Every row gives one point. The last column is the point's height on a tilted bowl or saddle (a function of degree 2), plus a little noise. Along how many of its main directions does it bend up, bend down or stay straight?

Points:
[[  9.8 -14.0  -7.4]
 [  5.8  36.3 -33.4]
 [ 27.3   6.7 -18.9]
 [ 27.3  14.2 -26.5]
 [-13.4  -9.6  -6.7]
 [ -6.1   3.5  -5.4]
 [  7.4   3.3  -8.6]
 [  0.6 -27.5 -14.1]
 [ 18.1 -10.5  -8.3]
 [-19.0 -11.2  -8.8]]
Directions: 0 up, 1 down, 1 straight

Points, 18 rows:
[[ 34.3   4.9  17.2 -34.3]
 [-24.7  -2.7 -22.9 -18.8]
 [ -5.9  -2.1  17.2  11.1]
 [ 10.6  22.8  12.1   0.8]
 [  6.4  17.2  28.6  10.7]
 [ -7.4   3.0 -32.8 -25.3]
 [-20.1   3.0  32.1  17.6]
 [ -0.3  10.2   5.5   8.3]
 [-35.7   6.3 -26.4 -26.6]
 [ 18.4   0.3  -0.7 -13.3]
 [ 11.7   6.0 -19.8 -21.2]
 [ 15.7  -8.4   2.7  -8.8]
 [  5.1 -21.0  -6.4  -9.2]
 [ -6.8 -22.3 -15.4 -14.9]
 [ 17.1  17.1   1.5 -13.5]
 [-12.6  23.6 -21.5 -10.4]
 [-14.0   0.3 -11.3  -2.0]
 [  1.9   2.9  21.5  10.2]]
Directions: 0 up, 2 down, 1 straight

Points:
[[ -5.9  13.0  15.3 -22.1   0.8]
 [ -7.2 -19.0   5.8  43.0 -20.2]
 [ -9.2  12.5  13.3 -19.5  -0.1]
 [ 15.9  14.0  28.5  11.4 -24.4]
 [  4.6  18.2  -1.6  43.8 -10.5]
 [ 10.4   7.0 -22.9 -16.5  17.8]
 [ 15.5  -7.2  -3.0   1.2  12.2]
 [-21.4   4.7   1.8   5.8   1.9]
 [-10.5  33.3   1.1  25.2 -13.0]
 [ -4.6  -4.1  -1.8 -14.6   7.2]
 [ -8.4 -22.1   0.5   8.0  -3.1]
 [ -0.5 -18.7   4.5 -18.5  11.1]
 [ 17.3  12.8  -1.4 -13.5   6.8]
 [ 18.6  -3.4   3.2  27.2  -9.5]
 [  3.5   6.8 -32.8  20.1  28.4]
 [ -9.2  -7.5   1.2  19.1  -0.9]
 [ 18.2 -16.5  28.9  18.4 -26.7]
 [ 18.1 -22.8 -17.3 -12.2  31.3]
 [ -6.8  24.0 -14.7 -14.7 -11.9]
 [ -5.2   7.5 -12.4 -18.7   1.9]
 [ 19.4 -10.6  36.5   4.0 -12.1]
 [ 17.1   2.1 -27.7  12.8  31.0]
 [ -0.5 -19.1   7.4  18.1  -8.9]
 [  4.9 -14.8   1.1 -39.1  23.3]
 [ 24.6   9.5 -11.3   1.9  15.7]
 [ 19.4  -3.7  -4.8  -9.2  19.5]]
Directions: 2 up, 2 down, 0 straight
